Each row is a point. To make a cloud, some directions were put in groups of two or more. Within a group, all points are equally far from the middle, so they leave a hole (a ring in 2 directions, a hollow ball in 3). The other directions are filled evenly. Then the cloud was stretched, turned, moved and blurred a little. Count the holes, and give their numbers of directions, smallest first.
(in the rows, 128 means zero)

Cloud:
[[101 156]
 [ 82 118]
 [133 155]
 [ 90 105]
 [ 83 138]
 [135 154]
 [ 87 108]
 [145 143]
 [147 130]
 [ 91 150]
 [ 88 146]
 [105 157]
 [ 95 101]
 [107 157]]
Holes: 1 (2)

Cloud (28 x 4):
[[156 143  81  97]
 [112 142 108 170]
 [152  92 142 150]
 [120 122 164 128]
 [151 110 168 134]
 [ 99 116  89 123]
 [170 121 148 166]
 [111 119  82 148]
 [120 158 147 149]
 [110 159 142 134]
 [139 131 171 129]
 [108 117 136 155]
 [119 111 138  86]
 [154 133  96 178]
 [112  97 120 100]
 [111 126 149  98]
 [151  93 102 101]
 [117 114 131  83]
 [126 121  74 102]
 [120 128  99 172]
 [150 121  70 146]
 [149 172  85 125]
 [138  88 108 103]
 [186 128  92 136]
 [168 154 114 174]
 [189 131 109 153]
 [117 100 112 155]
 [147 127  91 175]]
Holes: 1 (4)

Cloud (54 x 6):
[[109  86 106  96 110  99]
 [177 131 119 129 127 153]
 [ 93 139 146 144 109 107]
 [138  92 120  85 128  87]
 [161 113 137  90  99 111]
 [141 142 112 118  74 103]
 [117 111 110 167 165 127]
 [148 146  97 135 151  72]
 [121 134 125 125  73 115]
 [117 124 148  93 131  90]
 [146  78  89 158  90 104]
 [137 122 107 119 152  66]
 [151 100 104  87  96  99]
 [ 98 113 144  90 119  98]
 [126  79 153 154 137 106]
 [125 107 143  81 144  99]
 [142 106 114 105  73  86]
 [120 143 112 177 124 131]
 [185 116  86 128 142 117]
 [107  87  96 133 122  80]
 [112 152 118 147  91 122]
 [105  90 127 112 100  89]
 [142 114  77 138  77 101]
 [162 133 128  87 118 150]
 [141 147 153 121 163 116]
 [119 163 126 133 103  95]
 [119 101  95  80 152 107]
 [ 88 150 110 113 159 110]
 [153 132 124 189  86 115]
 [147 129  68 114 126  98]
 [151 100 170 152 127 107]
 [103 157 109 144 131  90]
 [177 128 101 176 144 117]
 [148  87 104 151  96 136]
 [ 85 134 151 110 115 112]
 [156 122 130 136 162  75]
 [148 106 165 144 108 138]
 [149 150  79 116 112 110]
 [143  97 169 147 112 125]
 [191 130 139 159  98 111]
 [112  85 124 137  96  70]
 [175  99 148 112 108 127]
 [180  85 104 131 129 134]
 [138  99 163 168 100 104]
 [155 140 141 118  90  79]
 [132 102 153 121 179 124]
 [140 119 168 165 128 120]
 [105  90 123  99  97 104]
 [ 82 109 123 143 151 109]
 [167 154 113 116 135 140]
 [157 139 138 162 125 148]
 [181  76 110 160  94 114]
 [114  72 100 143 126 104]
 [157 146 154 121 133 147]]
Holes: 2 (2, 3)
